Each wall is flat, endless, passes through zero and stands at right angles to its row. A trip goes straight from one point to another. Which walls does it cross, in order?

Walls:
(1): 12; -13
(2): 30; 40
Trips:
-8; -21 to 17; 32 -> 2, 1
3; -24 to -8; -28 -> none
-32; -41 to -4; 1 -> 1
58; 3 to 21; 32 -> 1
32; -51 to 6; -16 -> none
-75; -37 to -8; 19 -> 2
10; -24 to -11; 48 -> 2, 1
-32; -3 to -8; 20 -> 2
-10; 2 to 37; -122 -> 1
-21; -43 to 50; 43 -> 2

Walls:
(1): 13; 31; -17; 15; 11; -22; -7; -3
(2): -33; -14; 22; -17; 45; -10; 56; -8
(3): -18; 3; 89; -16; 12; -70; -13; 25
Trips:
-10; 19; -12; 50; 19; -59; 48; -46 to 38; -19; -10; -2; -7; -42; 28; -14 -> none
8; -12; 27; -4; 39; 14; -18; -45 to 0; -59; -32; 49; 36; -8; 1; 46 -> 3
9; 19; 5; -16; 56; 40; -9; -64 to -22; -41; -18; 49; -30; -14; 22; -36 -> 1
-5; 28; 47; -44; 23; 46; -8; 4 to 9; 38; -60; -70; -8; 8; 74; -33 -> 3, 1
-13; 33; 14; 48; 28; -66; -6; -91 to -45; 8; -17; 12; 8; -10; -47; 13 -> 2

Walls:
(1): 64; -3; 33; 69; -4; 24; -44; -38; 36; -64; 0; -17; -4; 26; -35; 13; 4; -2
(2): -62; 16; 25; 20; 28; -42; 11; -12; -51; 15; 14; -54; 12; -7; 10; -21; -31; -11
Trips:
-28; -30; -25; -12; 26; -28; 4; -24; -40; -13; -50; 29; -1; 75; -59; -3; -48; 3 to 54; -16; -20; 39; -19; 44; -87; 33; -33; -33; 51; 6; -44; 11; 33; 18; 13; -72 -> 1, 2
-28; 50; 8; -6; 5; -5; 43; -7; -9; 33; 9; -17; -30; -1; -21; -12; 2; 28 to 6; 37; 0; -12; -5; -23; 70; 17; 51; 29; -47; 32; 32; -4; -20; -5; 2; -61 -> 2
47; -56; -26; 6; -2; -17; 28; 60; -9; 20; 14; -17; -56; -43; -3; -34; -77; -24 to -65; -10; -37; -20; -41; -20; -4; -17; -58; -84; -6; 19; 12; -29; -19; 34; -40; -17 -> none
8; 15; 55; -17; -33; 40; -33; 25; 54; 4; -11; 5; 23; 12; 13; -51; -37; -27 to 6; -34; -44; 3; -30; 20; 32; 45; 27; 67; -5; -42; -22; -2; 10; 64; -14; -15 -> 1
-19; 31; -53; -7; 13; 45; 17; 26; -20; -67; -1; 69; 0; 39; 11; -14; -7; 36 to -35; 9; -75; 15; 38; -2; 1; -3; 6; 31; 55; 0; -15; -6; 14; 31; -33; 50 -> 2
65; 33; -19; -36; -4; 11; 14; 0; 31; 2; -14; 25; -7; -27; -56; -27; -18; 22 to -7; 5; -52; 21; -12; 33; 55; 3; 18; -49; 35; 47; -12; 30; 12; 63; 20; 16 -> none
-7; -48; -14; -32; -40; 31; -51; 11; -10; 31; 10; 21; -12; -21; 4; 17; -9; -17 to -23; -1; 3; 16; 51; -34; -19; 31; 0; -59; 20; -13; -18; 44; 22; -52; -4; 52 -> 2, 1
26; -58; 21; -8; -14; 3; -26; -44; -17; 10; -69; 16; -45; -8; 9; 8; 9; -59 to -15; -99; 43; 23; -10; 34; 47; -31; -25; -49; 0; 18; 18; 37; -30; 33; -20; 43 -> none
45; -20; -28; 16; -36; 22; -18; -52; 7; 28; -1; -25; -59; -58; -47; 17; -57; -29 to -15; -67; -54; -27; 53; 33; -9; 14; -16; 14; 9; 5; -46; -72; 62; 23; -38; 19 -> 1
-34; -24; -53; -57; 32; -21; 37; 50; -12; 51; -57; -13; 28; -10; -13; -42; -12; -20 to 35; 72; 39; 2; -36; 20; 108; 12; -16; -21; -1; -56; -25; -25; 12; 5; -16; -9 -> none

Walls:
(1): 0; 13; -29; 69; -43; 28; -33; 26; -8; 31; -15; -3; -6; 37; 15; -15; 40; 5; 54; -1; -22; 10; 110; 5; 30; -12; -46; -81; 0; 4; -4; 22; -18; 28; -17; 31; -6; -5; 67; -3; -15; 67; 26; 18; -27; -53; -55; -13
(2): -14; 64; 9; 5; 20; 38; 48; 24; 11; 3; -41; -24; 24; 37; -8; -18; 16; -16; 5; 20; 78; -12; -31; 27; 9; 34; 25; -4; -95; -13; 39; 5; -22; 79; 51; 40; 45; 49; 8; 4; 6; -39; 7; 16; 13; -42; -82; 44
(3): 15; -54; 35; 21; 49; 7; 44; 26; -13; 19; -14; 3; 22; -18; -28; 24; -28; -13; 30; 63; -18; -6; -1; -21; 24; 5; -45; -5; 28; 28; 28; -46; -15; -30; -49; -49; -39; 23; -28; 10; 15; -33; -12; -17; 37; 68; -5; 32
Trips:
29; -6; 16; 5; -14; 64; 3; -1; -12; 20; -18; 0; -15; 24; 36; 34; 36; -2; -6; -7; 22; -22; -37; 3; -53; -6; -32; 5; -39; -1; -4; -40; 36; -19; -11; -48; -18; -26; -44; 18; 54; 38; 2; -15; 3; -13; 78; 26 to 32; 26; -2; -22; 49; -18; 26; -10; 16; -3; 35; -10; 41; 32; -22; -34; 50; 50; 42; 20; -75; 77; 33; -23; 33; -16; 37; 27; 17; 12; -23; -6; -63; -33; 11; -28; -36; 71; -103; 52; 54; 15; -4; -29; 17; -50; 6; 0 -> none
45; -27; -14; 26; 68; 4; 3; 26; 45; -75; 28; -10; 25; -37; 1; 70; -34; -31; 50; -17; -44; -37; 50; -23; -91; 8; 39; -17; 24; 21; 51; 0; -21; -4; -9; -43; 56; 3; 38; -28; 4; -25; -10; 46; 45; 7; 18; -54 to 3; 16; -36; -56; 18; -13; 22; 35; -1; 21; 38; -5; -9; -16; 16; -24; 23; 42; -4; -25; 23; -38; 34; 24; -39; -16; 11; -59; 1; 28; 8; -12; 4; 19; -24; -19; 19; -15; -50; 23; 14; 64; -28; -3; -2; 30; -15; -21 -> 1, 3
-102; 42; 19; 18; 33; -47; -16; -30; -8; -28; -49; -15; 9; 15; 2; -40; 8; 30; 3; -3; 6; 14; 90; 56; -44; 36; 20; 25; 34; 60; -64; -7; -33; 11; -6; 34; 12; 18; 14; -48; 62; -80; -2; 26; 16; -54; 87; -23 to 39; 24; -22; 29; -3; 43; -22; -31; -22; 91; -47; -11; 34; 59; 26; -15; -33; 42; -6; 11; -23; -5; 56; -43; 37; -87; 35; -45; -23; -16; -2; -8; -10; -7; 21; -12; 55; 38; -30; 44; 44; -61; -22; -54; -19; 10; -20; 8 -> 3
-3; 12; -4; -8; -41; 4; -68; -53; -2; -20; -60; 24; -38; -22; 24; 52; 58; -31; 29; -4; -65; -41; -40; -62; 12; 34; 25; -52; -4; -29; -9; -1; 19; 42; 25; -18; 40; 2; -43; -8; 32; -9; 48; 32; -83; 15; -16; -30 to 0; -7; 29; -45; 27; 14; 2; 37; 47; 38; 43; 24; -5; -3; 26; 29; -7; -42; 7; 0; -15; 62; -47; 24; 81; -9; 38; -35; 24; -37; 0; 7; 80; -13; -13; -16; 10; -4; -3; -55; -21; 6; 17; -30; -15; -7; -57; -13 -> 1, 3
-11; -21; -24; -1; -14; -62; 19; 50; -28; -22; -50; -6; 40; -15; -37; 6; 36; -65; -13; -20; -48; -46; -55; 20; -36; -25; -16; 26; -39; -27; -6; -4; 30; 22; -5; 26; 53; 18; -21; -48; 2; -20; 39; -49; -43; 0; 16; -26 to 5; 6; 26; -30; 41; -21; 0; 20; -8; 1; 9; 27; 13; -19; -28; -46; 35; -13; 1; -50; -44; -31; 7; 32; -14; -11; 2; 17; -63; 8; -27; 21; 43; 4; 39; -15; -19; -21; -1; -57; -7; -38; -50; -14; 71; -56; -7; -49 -> none
-20; 97; 7; -12; -4; -10; 52; 32; 16; -7; -12; -32; 34; 31; 11; 38; 27; -30; -44; -23; -5; -47; -22; 9; -13; 83; 24; 1; 23; 28; 24; 10; -28; 47; 34; 12; -10; 20; -25; -7; 27; 57; -41; 22; 13; -9; -29; 5 to -17; -16; -21; 40; 57; -64; 12; -15; -2; 41; -4; -48; 18; -61; -73; -53; 49; -37; 24; -4; -80; 68; 1; 4; -28; 1; 47; -18; 27; 37; -55; 21; 7; 37; -43; -32; -27; 19; 10; 35; -14; 10; -24; 14; 63; -8; -22; 6 -> 1, 3, 2
-31; 45; -26; -18; -21; -7; -37; -32; 6; 49; -3; 95; 8; -35; 20; -13; 7; 4; 75; -102; 65; 0; -2; 25; 19; -29; -14; 32; 17; 14; 4; 49; -14; -56; -5; 72; -27; -1; 10; 16; -15; -67; -20; 27; -31; 4; 22; 5 to -5; -32; -51; 18; -27; 66; 77; -20; 24; -25; -36; -13; 7; -19; 24; 5; -16; -31; -117; -8; -14; -60; -29; 74; -42; -25; 19; -55; 1; 7; 1; 15; 9; 20; -12; 79; -81; -33; -37; -13; -69; -55; 5; 30; -81; -8; 38; -80 -> 1
-12; 52; 22; -17; 13; 35; -23; -11; -6; 31; 2; -36; -9; -39; 8; -9; 10; 39; -35; 41; 7; -27; -53; 58; -12; -4; 34; 12; -4; -11; -38; 25; -15; -23; 12; -41; -17; 3; 3; -23; 16; 4; 37; 41; 9; 0; -8; -12 to -19; -12; -16; 4; -8; 29; 17; 8; 63; 30; 17; -20; -12; 6; 16; 4; 4; 7; 0; -6; 15; 16; 46; -19; 32; -25; -39; -50; -32; -32; 60; 15; 9; 7; -80; 15; -100; 34; 21; 42; -19; 54; 48; 42; -33; 19; 25; -37 -> 1, 2, 3

Walls:
(1): -18; -35; -34; 23; 69; 25; -43; -24; -48; -10; 20; 17; -18; -72; -7; 1; -4; 24; 6; -25; -26; -44; 51; -54; 8; 7; -25; -66; 43; 3; 19; 10; 10; 38; 13; 5; -33; 4; -12; 48; -38; 50; -39; -2; -67; 53; -23; 20
(2): 1; 2; 43; 39; 41; 49; 36; -69; -18; 50; -86; -30; -28; 22; 25; -25; 28; 84; -84; -15; 26; 24; 42; -35; 0; -21; -71; -7; 38; 12; -5; 30; -78; -8; -11; 8; -30; -68; 29; -52; -6; 28; -62; -40; 23; -30; -10; -3
(3): -23; -23; -19; 82; 18; -36; 28; 15; -22; -7; -5; 66; 16; -2; 18; -36; 66; 22; 18; 10; 14; -45; 32; 44; -33; 41; -30; 13; -28; 11; 43; -70; -31; 35; 31; 21; -49; -6; -3; -90; 22; -28; 25; 12; -8; -25; 20; -50
(4): 15; -6; -34; 54; 25; -5; 17; -91; -27; -3; 16; -12; 53; 21; -31; -58; -1; -65; 18; 64; 26; 47; -17; 11; 4; 53; -48; 6; 10; -50; 7; -9; -66; 6; -4; 31; -7; 49; -25; 0; 8; 30; 43; 11; 31; 53; -19; -39
(5): 53; 25; 1; -49; 29; -65; -22; -15; -69; -32; -44; -26; -51; 28; 35; 33; 87; -51; 28; 17; 10; -42; 43; -31; -23; -13; -7; 17; 6; 3; 40; -80; 21; 9; 19; -19; 35; 2; -58; 63; -34; 43; 13; 11; -59; 8; 13; 18
(6): 54; 49; -19; 10; -29; -19; -4; -27; 13; 27; -32; 5; -2; 15; -19; 6; 66; -20; -16; -8; -57; 13; 22; 6; -23; 71; 24; 29; 12; 16; -42; 9; 20; -31; 22; -35; 40; -11; -13; -7; 32; -27; -14; -25; -49; -66; -1; 25
Trips:
-28; 7; 1; 21; 20; 36; 10; -32; 37; 49; -29; 38; 44; 26; 54; 16; -31; -6; 6; -21; -20; 70; -22; 7; 17; -7; -29; 26; 3; -32; 10; -50; 32; 59; -7; -21; -51; 19; 6; 35; 8; -25; -17; 18; -56; -40; -41; -15 to -15; 31; 3; -62; 9; -4; 10; 28; -1; -7; -21; -50; 2; -16; -26; 3; 27; 15; 16; -102; 0; -6; 5; -6; -49; 11; -5; -74; -49; 55; 3; 30; 44; -4; 25; -47; -13; 36; -14; -25; 29; 12; 28; 17; 29; 61; 27; 24 -> 4, 2, 3, 6, 5
8; -18; 8; -36; 24; -22; 14; 15; -6; 34; 40; -19; -20; -10; 46; 36; 12; 23; -21; 50; 53; -61; -24; 44; 5; 15; 16; -29; -30; 18; -42; -12; -48; -7; -28; 19; 14; 4; 43; -15; -35; -1; 62; 18; 12; -8; 41; 33 to -6; -11; 12; -61; -4; 9; -9; 4; -38; -35; 9; -28; 30; 0; 14; 26; -13; -30; 31; 40; -10; 19; 16; 28; 13; -28; 32; 56; -3; 25; -17; 12; -7; -29; -6; 73; 32; 18; -61; 15; 12; 29; 22; -9; 45; -16; -9; -1 -> 3, 4
-24; 16; 17; -32; 38; -39; -21; -25; 40; -12; -41; 13; 29; -28; -26; -9; -27; -44; -16; -40; -6; -4; -6; 12; 45; -24; -5; 36; 49; 34; -1; 14; -51; 34; 42; -72; -63; 48; 63; 56; -32; -8; 3; 47; -58; -38; -41; -12 to -19; 17; -30; 7; -50; -36; -24; 16; -30; -77; 31; 8; 19; -55; -17; 5; 5; 45; 5; -12; 50; 24; -24; 37; 31; -11; 23; -14; -59; -18; 25; 12; 32; 39; 2; -7; 63; -3; 18; -8; -26; -18; -14; -1; 8; -39; 40; 22 -> 6, 5, 1, 3
